Rows are points. Each copy is the shape, with its points in the same order, stretched, turned, moved and blurred by noise. Some copies are also mirrored. Which?
In the rows, 128 means zero.

Shape (5 x 2)
[[175 135]
 [164  64]
 [172 151]
 [101 149]
 [102 117]]
Copy 1 (5 x 2)
[[ 88 135]
 [ 85  76]
 [ 91 153]
 [157 146]
 [152 109]]
Copy 1 is: mirrored
Copy 2 (5 x 2)
[[129  70]
 [187  63]
 [112  78]
 [101 159]
 [130 148]]
Copy 2 is: mirrored

Shape (8 x 3)
[[141  58 171]
 [103 167 125]
 [133 178 138]
 [101 125 166]
 [ 94 116 151]
 [154 161 105]
 [ 88 130 106]
 [106 111  50]]
Copy 1 (8 x 3)
[[ 69 218 130]
 [137  91 147]
 [125 101 174]
 [ 85 139 125]
 [ 96 134 122]
 [162 110 174]
 [145  97 112]
 [212 101  96]]
Copy 1 is: mirrored
Copy 2 (8 x 3)
[[ 94  48 152]
 [140 174 138]
 [139 148 104]
 [ 86 147 148]
 [ 98 143 163]
 [182 125 112]
 [138 173 174]
 [196 138 190]]
Copy 2 is: mirrored
Copy 3 (8 x 3)
[[224 121 145]
 [102 108 143]
 [104 115 179]
 [152  83 154]
 [155  98 131]
 [108 157 157]
 [125 134 106]
 [122 196  68]]
Copy 3 is: only turned

Shape (8 x 4)
[[119 105 132 100]
 [154 110 117 155]
 [136 110 132 135]
 [174 126 149 176]
 [ 53 141 137 123]
 [116 119 101 135]
 [100 181  87  35]
 [114 143  93  84]]
Copy 1 (8 x 4)
[[168 126 114 110]
 [122 158 153 131]
 [144 140 135 130]
 [113 148 190 171]
 [135  65  48 140]
 [118 139 102 110]
 [148  95  81   7]
 [141 124 104  64]]
Copy 1 is: only turned
Copy 2 (8 x 4)
[[121 157 143 103]
 [133 119 113 135]
 [132 133 131 130]
 [126 111 112 180]
 [179 178 125  90]
 [142 134 126 104]
 [165 135 211  55]
 [146 131 175  76]]
Copy 2 is: only turned
Copy 3 (8 x 4)
[[ 92 153 138 105]
 [ 97 130 122 143]
 [ 93 134 138 133]
 [ 99 132 150 187]
 [ 87  96 149  61]
 [ 96 113 115  99]
 [171 126 118  16]
 [135 127 112  64]]
Copy 3 is: mirrored

Shape (14 x 8)
[[163 146 141 184 142 170  84 128]
 [194 111 148 196 145 154 132 140]
 [201  87 166 182 156 121 130 170]
 [176 139 149 112 121 131 117 134]
 [146 121 182 118  79 106  68  91]
 [114 210  73 131  83 142 146 125]
 [144 108 158 101  84 218  60 135]
 [138 143  94 143 154 175 118 198]
 [ 84 143  79 178 128 118 159 122]
 [142 104 151  82 126 145  84 160]
 [138 135 146  89  90 107 113  64]
 [ 84 129 134 200 136 113  70 190]
 [139 151 107 151 137 138  81 127]
 [100 150 142 124 152 167 161 153]]
Copy 1 (14 x 8)
[[137  97 100 138 175 108 147 175]
 [149 124  84 149 143 113  88 165]
 [151 160  54 146 133  98  81 155]
 [120 151 114 139 116 128 123 186]
 [122 170 146 185 161 106 139 182]
 [101  74 208  84 124 121 141 198]
 [ 71 156 101 164 204 195 132 184]
 [100 101  84  74 140 133 136 153]
 [148  81 185  81 119 102 132 112]
 [ 94 175  85 130 141 148 139 154]
 [123 151 184 168 107 130 137 167]
 [136 117 104  86 209  56 176 123]
 [112  96 131 119 137  90 159 157]
 [163 134 116  74 146 170 157 141]]
Copy 1 is: only turned
Copy 2 (14 x 8)
[[139 111  61 155 106 110 119 132]
 [124  94  65 142 115 121 147 109]
 [135  87  70 161 140 134 149  79]
 [111 123 139 141 113 154 127 132]
 [162 182 134 166 112 162 124 128]
 [117  97 134  67 119 163 113 221]
 [111 153 103 104  80 158  61 129]
 [121  56  90 103 129 133  75 147]
 [158 101 106  89 136 106 136 176]
 [136 134 151 143 120 158  76 104]
 [128 174 190 143 101 145 142 152]
 [226 102  46 131 170 133  91 122]
 [162 111  99 136 105 138 113 148]
 [ 76 129 140 121 139 102  99 159]]
Copy 2 is: mirrored
Copy 3 (14 x 8)
[[125 142  63 151  34 119 173 132]
 [164 147  87 149  57 116 165 177]
 [181 136  85 114  83 144 176 203]
 [159 133 116 125  64 151 114 137]
 [106 110 166 143  50 166 176 103]
 [143 115 120 204  73 112  86  72]
 [ 98  78  75  40  15 124 114 124]
 [153 110  17  84  92 121 111 161]
 [133 132 125 183 152  98 153 117]
 [132  99  84  42  90 158 118 150]
 [118 139 194 162  87 146 118  96]
 [118  84  46 115 112 143 241 126]
 [107 134  74 158  77 137 152 131]
 [180 133  92  71 119  98 121 100]]
Copy 3 is: mirrored
